Rows are points. Examples show where two turns around zero, p and q, send a point. Write where each new point lands after one turn and then the other. Backwards means that the second turn is done in reverse. Each puzzle has new turns, and all numbers are rounded.
In the rows, 128 means zero.

Turn p:
[158  89] => [177 136]
[ 95 152] => [ 91 110]
[131 143] => [116 138]
Turn q:
[145 129] => [127 111]
[165 120] => [116  92]
[113 140] => [142 141]
[145 154] => [152 108]
[72 96] => [103 187]
Where do these land?
q, then p backwards: [140 155] => [126  98]
q, then p: [163 101] => [141  86]
p, then q: [94 99] => [ 84 124]
p, then q backwards: [ 91 147] => [156  97]
q, then p: [152 138] => [153 122]

Turn p:
[129 102 146] => [100 117 137]
[158 149 162] => [147  87 150]
[138 145 148] => [142 111 145]
[ 88 155 102] => [152 177 129]
[145 126 141] => [126 107 131]
[111  91  68] => [100 168  74]
Turn q:
[151 119 159] => [135 162 109]
[161 161 156] => [129 137  74]
[152 116  87] => [171 108 139]
[ 95 120 105] => [116 108 162]
[ 82 123 133] => [ 91 126 156]
Where do these land?
p, then q backwards: [134 138  53] => [191 149 165]
p, then q: [130 129 146] => [123 145 130]
q, then p: [139 104 147] => [159 121 135]
q, then p: [129 170 141] => [117 162 102]
p, then q backwards: [108 100 152] => [ 88 122 140]

Turn p:
[124 141 139 150] => [109 110 135 120]
[134 144 132  94] => [128 160 115 111]
[ 88 145 123 109] => [ 95 153 112 146]
[131 140  76 133] => [129 152 171 149]
[163  70 170 155] => [178  65 107 114]
Turn q:
[172 129 135 166] => [172 140  94 141]
[ 72  82 138  85] => [ 96  92 172  74]
[135 142 100 109] => [120 153 149 143]
[146 145 154 126] => [141 109 122 155]
[116 142 113 153] => [112 146 104 128]
Where do these land?
q, then p: [124 141 126 168] => [124 149 158 148]
p, then q backwards: [138  75 114 135] => [174 133 160 124]
q, then p: [122 138 175  70] => [150  68  90 142]
p, then q backwards: [157 126 112 121] => [150 106 117 119]
q, then p: [113 132 142 163] => [138 149 144 158]
q, then p: [147 148 112  74] => [103  81 113  99]
p, then q backwards: [ 94 137 115 165] => [106 161 139  96]

Turn p:
[145  89 112  87] => [174  95 130 105]
[133 153 162 165] => [ 88 159 152 132]
[164 131 127  94] => [130  85 148 114]
[104 113 110 150] => [137 153  98 127]
[ 76 116 139 109] => [164 144 124 170]
[146 166 118 163] => [ 74 132 117 120]
Turn q:
[100  74 156 117] => [153 185 113 105]
[123  95 152  91] => [133 162 132  85]
[131 165  88 140] => [122  77 117 147]
[154 132 117 144] => [101 121 127 145]
[133 174 126 148] => [130  94 150 158]
Where do these land?
p, then q: [ 91 137 120 119] => [115 120 114 162]
q, then p: [149 130 109 154] => [130 157 103 131]
p, then q: [125 157 112 108] => [132 147  97 141]
p, then q: [ 99 154 152 129] => [144 129 135 170]
q, then p: [182  47 128 147] => [ 95 127  74 204]
p, then q backwards: [122 143 147 112] => [136 148 138 145]

Turn p:
[133 185 158  92 147 152] => [124 177  78 124  98 104]
[133 122 102 115  71  85] => [ 89 129 152 140 189 121]
[164 135 129 137 164 106] => [168 143 144 111 130 100]
[112 156 153 134 151 132] => [126 147 117 101  96 128]
[115 107  82 143 154 140] => [139 104 166 157 100 129]
[129 105 118  89 154 117] => [153 158 142 159 132 144]
[128  93 211 139  95 140] => [138 110  73  84 160 183]
[111 139 111 156 101 129] => [ 93 101 139 120 126 120]
[127 111  89 145 115 149] => [121  87 142 156 124 122]
Turn q:
[121 115  97  96 115  90] => [144  80 111 157 138 125]
[154 155 174 128 139 133] => [ 91 156 151 140  98 129]
[140 158 166 158 107 121] => [ 95 140 133 109  89 101]
[154 131  97 124 109 124] => [131 128 108 148 146  98]
[116  98 141 152 162 139] => [117 138 128  97 144 168]
[133 113 104  86  75 120] => [167 109  89 167 114 109]
[ 78 127 118 152 188 168] => [150 143 176  78 165 166]
Where do these land?
q, then p: [198 129 139 159 142 103] => [ 84 140 171 119  81 151]
p, then q: [ 96 152 141 146 137 117] => [160 121 134 142  96 125]
q, then p backwards: [116  94  64 101 117 126] => [186  83 140 120 115 149]
q, then p: [ 97 112 140 133 130 155] => [133 135  93 149 135 110]
p, then q backwards: [102 116 143 118  95 124] => [142 100 138 136 159 116]
p, then q: [114 101 137  81 138 127] => [126 169 149 108 140 102]
q, then p: [173 192 132 158 137 143] => [ 93 179 144  72 121 140]
